Each row is a point. Each copy is the shape, with its points in the same order, turned, moved and blurred by noise. Say if it was mirrored as well.

Shape:
[[  8.0 -19.7  -2.0]
 [-12.7  27.7  -3.0]
 [-36.1  31.4  15.0]
 [ -1.7  -1.9  -5.1]
 [-11.8 -32.0   6.7]
 [ -2.0 -10.0 -14.5]
 [ 11.3 -18.9  12.3]]
Copy 1 (7 x 3):
[[ -1.5 -26.6 -11.1]
 [ 15.8  17.0  11.9]
 [ -2.0  39.1  13.4]
 [  9.7  -6.7  -5.1]
 [-18.0 -15.6 -25.6]
 [ 12.3 -10.8 -16.4]
 [-11.6 -26.7  -2.2]]
Copy 1 is: only turned
Copy 2:
[[ 23.4   0.9   2.5]
 [-25.1  15.2   1.9]
 [-43.9   3.9 -20.3]
 [  5.0   9.1  -0.9]
 [ 26.1  -4.4 -22.1]
 [ 15.0  16.2  -3.6]
 [ 19.5 -13.4   2.4]]
Copy 2 is: only turned
Copy 3 (7 x 3):
[[  4.9  -9.4  22.2]
 [ -7.3 -12.4 -28.1]
 [-35.3  -2.0 -33.8]
 [ -0.5 -13.6   2.3]
 [-18.5  -8.2  31.9]
 [  0.2 -24.2  10.4]
 [  3.6   5.1  22.3]]
Copy 3 is: only turned

Shape (9 x 6):
[[ 26.0  14.4 -10.1  -0.1 -21.9  22.6]
 [ -1.5  10.0  -1.5  36.2   1.2 -12.5]
 [ -6.8   8.6  29.0 -12.2   9.2 -15.8]
 [-19.0  -7.1  32.5  -8.2  17.1   2.2]
 [  0.5 -11.2 -10.5   2.3 -31.5   4.4]
 [ 14.7  -9.5 -17.0   5.1  -8.9  -4.3]
 [ 16.1  13.5   1.8  -6.5  -1.2  31.9]
 [-13.8  12.1  24.7 -14.1  38.7   1.5]
 [-14.2  23.0 -17.3  20.3   0.7 -10.4]]
Copy 1 (9 x 6):
[[ 16.5  15.2 -12.1 -35.9  -8.0  27.2]
 [-17.7   5.5 -25.5 -14.4  30.0   3.9]
 [-26.3  23.5  26.6 -12.9  13.4  -1.9]
 [-15.2  24.7  22.5   8.1   5.2 -15.5]
 [ -3.2  12.8 -11.9  -1.3  -4.1  39.6]
 [ -0.2  -8.4  -5.8 -12.0   6.3  27.7]
 [ 17.0  19.3  -1.4 -29.4 -12.8   2.8]
 [-21.5  14.5  26.9 -12.8   1.0 -32.5]
 [-33.0   2.4 -26.3 -22.4   5.0   4.3]]
Copy 1 is: mirrored
Copy 2, 9 rows:
[[ -7.1  21.9 -12.8  35.5   0.2   7.7]
 [-11.3 -10.2 -12.2  -3.9  33.4  20.2]
 [-28.7  -2.1  21.5 -16.4   7.0  -6.6]
 [-10.8 -14.8  30.6 -19.4  -2.9  -4.3]
 [ -3.6  14.2 -24.8   2.5 -14.4  12.8]
 [  4.0  18.8 -21.4   0.6  11.9   3.0]
 [ -0.7   8.7   7.5  33.8  -2.1  -2.8]
 [-13.6 -17.2  37.2  -5.2  14.3 -24.6]
 [-16.8 -16.9 -26.5   6.5  25.5  -2.4]]
Copy 2 is: mirrored

Shape, 13 rows:
[[-45.7 -16.3  -3.1  -6.0  15.7  -7.8  -1.8  -9.5 -19.3]
 [ 14.1  -2.2 -15.0  18.9   2.5 -12.0   0.8 -16.2  -4.0]
 [ 14.3 -23.9 -13.9  11.3   1.0 -15.8  -2.3 -14.0 -14.3]
 [  7.4  10.4   2.9  -2.7  12.0 -14.2   2.6  14.7 -16.3]
 [  5.5  22.3  -2.0  13.9 -17.9   8.9   3.3  20.3 -18.0]
 [ 24.0  42.3 -15.8 -16.1  12.7   2.4   3.9 -17.6 -12.9]
 [ -0.2 -16.3   2.5   5.6   6.6  -7.9  20.9   0.2  78.9]
 [ 15.3 -23.7 -11.8 -10.5  14.5  24.8  -2.5  21.2 -14.6]
 [ 23.5 -17.7  18.7  12.1  12.6   6.4   3.6 -11.4  21.8]
 [ 21.7 -17.6 -14.7   3.1 -25.2   3.3  -2.6  -0.6 -13.5]
 [ 23.4   4.3  11.5   3.4   6.2   7.0   1.1 -18.7  -3.0]
 [ 18.8   9.8  11.2  13.7 -16.7 -14.4  36.1  -2.4 -14.1]
 [  2.5  -0.8   3.2  -3.5 -15.1 -17.2  -7.6 -10.2  -9.5]]
Copy 1 (13 x 9):
[[ -7.7  -2.8 -14.2   6.9  19.5  14.2   5.8  -8.9  42.5]
 [  7.4 -24.9   8.0 -19.7   1.2 -15.6   3.6 -15.7  -5.3]
 [ 13.1 -33.9  11.3 -13.8  -7.1  -6.1   4.7 -23.9  14.3]
 [ -6.5 -21.2  15.9 -14.4  19.8   8.1 -29.5  -3.7   5.6]
 [  4.9 -25.2   2.0   4.8  10.9  -8.3 -26.6  24.8 -13.3]
 [ -0.8  -6.7  14.8 -18.5  28.8  17.0 -18.2 -15.3 -40.7]
 [  3.1  40.8  35.8 -24.8 -10.3 -60.9  -7.7  -4.2  22.1]
 [  5.1 -11.3  14.5 -29.5 -20.5  22.4 -12.6  23.9   9.4]
 [-15.9  -6.2  28.2 -21.5 -20.1 -23.3  -1.8  -3.4   2.4]
 [ 23.4 -26.0  14.1  -0.1 -21.9   3.1  -9.2   3.2  -6.0]
 [-16.0 -13.0  22.6 -11.1  -5.9  -5.7  -1.3  -9.8 -13.4]
 [  5.3 -37.9  44.7   2.5  26.8 -18.8  -0.1   6.6  -2.6]
 [  3.8 -21.0  15.9   9.4   0.2  -0.7 -16.9 -20.4   3.6]]
Copy 1 is: mirrored
Copy 2, 13 rows:
[[ 14.9 -12.5 -14.0  14.5  22.1 -13.1  22.9 -28.2 -16.4]
 [ 17.8  16.2 -14.0  13.0  -1.7  -8.6   2.0  21.4   9.6]
 [ 22.6  24.1 -16.6   8.8  14.2   1.7  11.8  19.5   0.3]
 [ 14.6 -14.1  12.1   0.2  14.0 -14.5   5.5  24.9  -3.1]
 [ -7.0  -0.3  15.1  14.9   4.1 -22.1 -18.6  27.9 -18.2]
 [  8.3 -18.8 -19.8 -25.4  -9.8 -29.7 -15.4  34.2   6.7]
 [ 12.2  15.1  28.5   2.1 -59.5  29.9  23.4 -13.8  20.9]
 [-20.7   9.9   1.5 -16.0  21.1   7.6  22.1  21.8 -15.0]
 [  4.6   5.5  -0.6   4.7 -10.1  35.8   2.5  16.0  15.9]
 [  9.4  34.8  -3.9  -0.4   9.5   0.3  -7.8  25.1 -19.5]
 [  7.9  -5.1 -14.2  -1.9  -1.3  12.8 -13.9  24.5   8.3]
 [ 27.8  -4.6   1.4  23.3 -14.1   0.3  -8.6  42.1 -21.5]
 [ 28.0   8.2  -0.2   1.9   9.6  -4.6 -14.2   6.4  -8.0]]
Copy 2 is: mirrored
Copy 3 (13 x 9):
[[ -3.2 -50.4  14.0  -5.7  -9.5  -0.1  -9.3   5.4   8.8]
 [ 18.4  12.3  13.4  23.4  -9.5  -3.4   0.5  14.6  10.9]
 [ 12.7   8.1  18.0  23.6 -30.3  -3.9   3.5   7.4   2.8]
 [ 13.3   6.5 -16.3  -8.6  -9.8 -25.7   4.8  -3.5   5.1]
 [ 33.7   5.3 -20.2  -2.2   7.2 -14.4   5.4  19.5 -18.3]
 [ 26.4  20.6   1.6  20.2  29.4 -29.3  -5.3 -20.2   6.7]
 [-23.6  36.6  -1.5  -7.4   9.7  58.3  10.6  17.5  25.9]
 [ 18.5  -6.1 -27.0  16.1 -24.1   7.9  16.4 -26.2 -14.4]
 [ -9.4  24.7   7.6  14.6  -6.2  14.0  39.0   1.3   1.8]
 [ 26.2  12.3   2.3  12.6 -23.3   5.4   2.7   5.0 -26.9]
 [  8.6  18.9  12.0  12.9   7.8 -10.6  24.7  -3.7  -6.1]
 [ 34.9  23.1  16.5 -25.0  -2.2 -14.9  22.9  16.6  -1.1]
 [  3.6   8.3  11.6   1.3  -7.6 -12.3  -4.0  12.7 -11.8]]
Copy 3 is: mirrored
